Every row gives one point. The points of each table are mixes of a few directions, plus a little noise. How many directions does each table use, and how many do they share? Where both have some left over, give the other angles between the two spaces (their principal angles), to ten degrees, smallest first.

First, 7 rows:
[[-28  -4   0]
 [-15  -3  -7]
 [ 33   0 -26]
 [ 18  12  62]
 [-40 -16 -59]
 [  8   5  23]
 [ 24   4   6]]
Second, 7 rows:
[[  5  -1 -13]
 [ 95  12  -9]
 [  0   1   6]
 [ -4  -3 -14]
 [-31   0  28]
 [-39  -5   6]
 [-26  -4  -3]]
Directions: first 2, second 2, shared 2

First, 6 rows:
[[-38  32  -9 -28]
 [-19  55  30 -19]
 [ 21 -61 -34  20]
 [ 50 -95 -36  43]
 [-24  24  -2 -18]
 [ 11  46  52   2]]
Second (5 x 4):
[[ -4  94  -4  60]
 [  0 -15   1 -10]
 [-31 -20   6 -27]
 [ 87 -46 -13   9]
 [-50 -15  10 -33]]
Directions: first 2, second 2, shared 0; angles 30, 60

First (9 x 8):
[[ 37 -22  -7  10  33  -5 -24  20]
 [-37  55 -27 -21   2 -14 -20 -95]
 [-27 -31  42 -10 -34 -11  12  13]
 [  2  29 -13  13 -18  37  38  39]
 [-39 -52  71 -28 -53 -19  -1  11]
 [ 47 -10 -26  11  54  -8 -40  -1]
 [-17  27  -2 -13 -26  23   4  -7]
 [ 22 -31  -4  20  40 -31  -3   4]
 [ 10  37 -33  20   2  27  34  21]]
Second, 8 rows:
[[ -2   7  11  13  23  26  -4 -18]
 [ -4 -24  -9 -21   5 -18  13  16]
 [ 13  36 -54   6 -74  37 -47   6]
 [-28 -11  38 -51  37   2   3 -33]
 [ 20  37  11  12   3 -26  18  18]
 [ 14   0 -68  14   4  89 -36   3]
 [-13 -17  46  21 -17 -56  19  -8]
 [  0 -24  25  -2  21 -56  39  19]]
Directions: first 4, second 5, shared 2; angles 70, 70

First, 7 rows:
[[  2   5  -2 -16 -10  71  14 -10  22]
 [ -3  15  -9  -2  10 -36 -28  -1   4]
 [  3 -40  21  43  -3 -79  29  25 -55]
 [-11  56 -35 -26  27 -53 -88 -15  34]
 [  8 -28  18  -1 -23  90  61   0  -1]
 [  0   4   0  -5  -1  14  -3  -4   6]
 [  2 -13   5   8  -2  -5  14   6 -12]]
Second:
[[ -8  81 -11 -48  22 -48  95 -32 -34]
 [-31  33  25 -21  -9  38  14  28  13]
 [ -4   3   4  21 -19   3 -26   8  32]
 [ 15 -19 -16  46 -18 -42 -45 -10  32]
 [  7 -54   9  -1  18  20 -19  16 -37]
 [ -2 -46  16  -6  21  10 -11  23 -47]
 [ 19   3 -25  13 -16  16  -9 -33  43]]
Directions: first 2, second 4, shared 1; angles 60

First, 11 rows:
[[ 19   5  42  36  35  83  -1 -27 -17  14 -17 -23]
 [-14  -8  21 -21  13  34  -1 -21   6 -12  29 -21]
 [  9  10  -9 -30 -24 -43  29   6 -22  11 -13  11]
 [  0  29 -17  25 -12 -41   8  27  -1   4 -16  29]
 [  5  43  -3   8   0 -13   7   8   5  -5 -16  11]
 [-29   5  -8  30  12   5 -30  14  38 -25  29   8]
 [-16  16   4 -38  -2  -6   6  -8  13 -19  23  -8]
 [ -1 -14  34  19  18  49  13 -18 -26  16   9 -12]
 [ 32 -43  -2 -19  -1  22 -12 -20 -11  16 -27 -25]
 [  2   0 -25  -2 -15 -38  -5  17   8  -2  -9  14]
 [ -9 -44 -36  -8 -25 -52 -14  22   8   2   9  15]]
Second:
[[ 23  20   4 -52  17 -38  -8  22  10   4  -9 -12]
 [-33  19  23 -13   5   2  45   1 -16  33 -33  -9]
 [-14 -14   5  -1  20 -17 -11  29  10  21  -8  -6]
 [-34  13  16  48  10  31  16  -2   1  10 -13   6]
 [ 29 -14 -11   6  -8  30 -22 -28   3 -21   3  -6]
 [  6 -33 -13   8 -21   4  -4 -15 -11  -5  13   4]
 [-31   9  12 -21  11  -8  15   9   7  15  -9 -11]
 [ 95  15 -28  24 -20 -30 -32   3 -23 -33  25  38]
 [-41 -15  -6   2 -14  24  -1 -22  19 -25  32  -2]]
Directions: first 5, second 6, shared 4; angles 50

First:
[[  2 -58  14 -33  10   5  18  27  -2 -21   7   2 -23 -29]
 [-13 -35   0  -4 -30  -3  23  -4  12  -6  -3  -1  -9 -31]
 [ -5  13 -26  49  -4  -1   7   0  25   8  14  26  44  47]
 [  2  37   4 -11  15   2 -18   2 -20  -2 -25  -4 -23 -12]
 [ 11  20   2  -7   7  10 -15 -11 -10  15  -3 -25 -10   7]
 [-13 -11  20  -5 -11 -32  -3 -14   5  -3  39   8  52  11]
 [ 11   9 -35  44  -2  25   9  -2  20  21  -3   0   7  41]
 [  1  26  20 -34  15  -5 -20   3 -28  -9 -26  -9 -35 -35]]
Second (10 x 14):
[[  0 -15  -4   4   3   3   9  10   6  -5   4   9   2   3]
 [  0 -26  -7   6   5   6  14  20   9 -10   5  17   2   4]
 [ -7  56   6 -12  11  -5 -19   7 -25 -15 -48  11 -39 -35]
 [ -7  95  16 -21   6 -12 -39 -18 -39  -4 -59  -9 -44 -43]
 [  4 -26  -2   5  -8   2   7  -8  12  11  26 -11  22  19]
 [  3 -35  -4   8  -6   3  13  -1  16   7  28  -4  22  20]
 [  5 -59  -9  13  -6   8  24   7  24   5  39   2  30  29]
 [ -3  59  11 -13   0  -9 -27 -18 -23   3 -30 -13 -22 -22]
 [  0 -18  -3   4  -1   3   7   3   7   1  11   1   8   8]
 [  4 -30  -3   6  -6   3  11  -2  13   7  25  -4  19  18]]
Directions: first 5, second 2, shared 2

First (10 x 20):
[[  3 -38 -37  -3  25 -32   7  16 -34  18  -2 -26  13  -4  10  25  -3 -39
    5 -48]
 [-28  34 -20 -25 -49 -27 -24 -32  14  23   8  65 -41 -20 -24 -67  61 -29
   10  21]
 [  7   7  40  21  11  45   6  18  27 -31  -1 -22  27  33   8  10 -41  54
   -3  15]
 [-40  15  35   1 -68 -49  -3  15   4  -9  90   1 -12  -9   6 -38 -15  15
   -2  71]
 [ 22   6  19  -5 -14 -14  18 -31 -32   3  19   1 -37 -54  -1  33   5 -10
  -28  49]
 [-12  -1  -6  -2  -9 -11  -5   5   2   4   8   3   2   4   0 -14   4  -5
    6  -3]
 [ 16 -21 -47 -19  17 -37   6 -22 -45  33 -19   6 -25 -41  -5  26  36 -63
   -6 -32]
 [ 13 -15  30  30  40  53   9  39  23 -33 -16 -49  53  51  19  33 -62  55
    3 -21]
 [ 36   5  13  18  56  85   4  -1  29 -21 -73  -9  27  36  -2  31 -19  42
   -1 -34]
 [-18   9 -28 -13 -11 -11 -18  -6  13  16 -12  32  -7   7 -11 -39  33 -20
   15 -19]]
Second:
[[-32  29 -47 -18  -6  20 -44 -10  56  20 -58  69   3  42 -28 -86  62 -15
   38 -54]
 [ 20 -11   5   1   9  -8  16  -7 -28   4   7 -16 -10 -26   6  34  -7  -8
  -15  10]
 [ 28 -17   1  -1  15 -12  22 -12 -41   6   4 -22 -16 -39   6  51  -6 -17
  -21   8]
 [-17   1 -17  -2   4   2 -15  12  20   3 -14  11  15  28  -3 -30   8  -3
   20 -29]
 [-28  33  19   2 -31  20 -22   3  49 -13   6  31   4  31 -10 -58   7  32
   13  22]
 [ 16   4  44  10 -15   0  22  -7 -19 -17  37 -23 -15 -29   9  36 -28  23
  -29  60]
 [-44   0 -38  -2   4   5 -35  35  47   6 -24  18  41  68  -5 -66  12  -1
   44 -66]
 [ 34 -48  14  14  29 -30  41  17 -68  -4  35 -74   7 -37  30  95 -53 -10
  -30   8]
 [ 23 -21  23   9   6 -14  26   3 -37  -8  29 -41  -2 -28  16  55 -31   3
  -23  26]
 [  0  31  -2 -12 -15  17 -13 -33  19   8 -23  46 -27 -13 -19 -28  40  -2
    0  14]]
Directions: first 4, second 3, shared 3
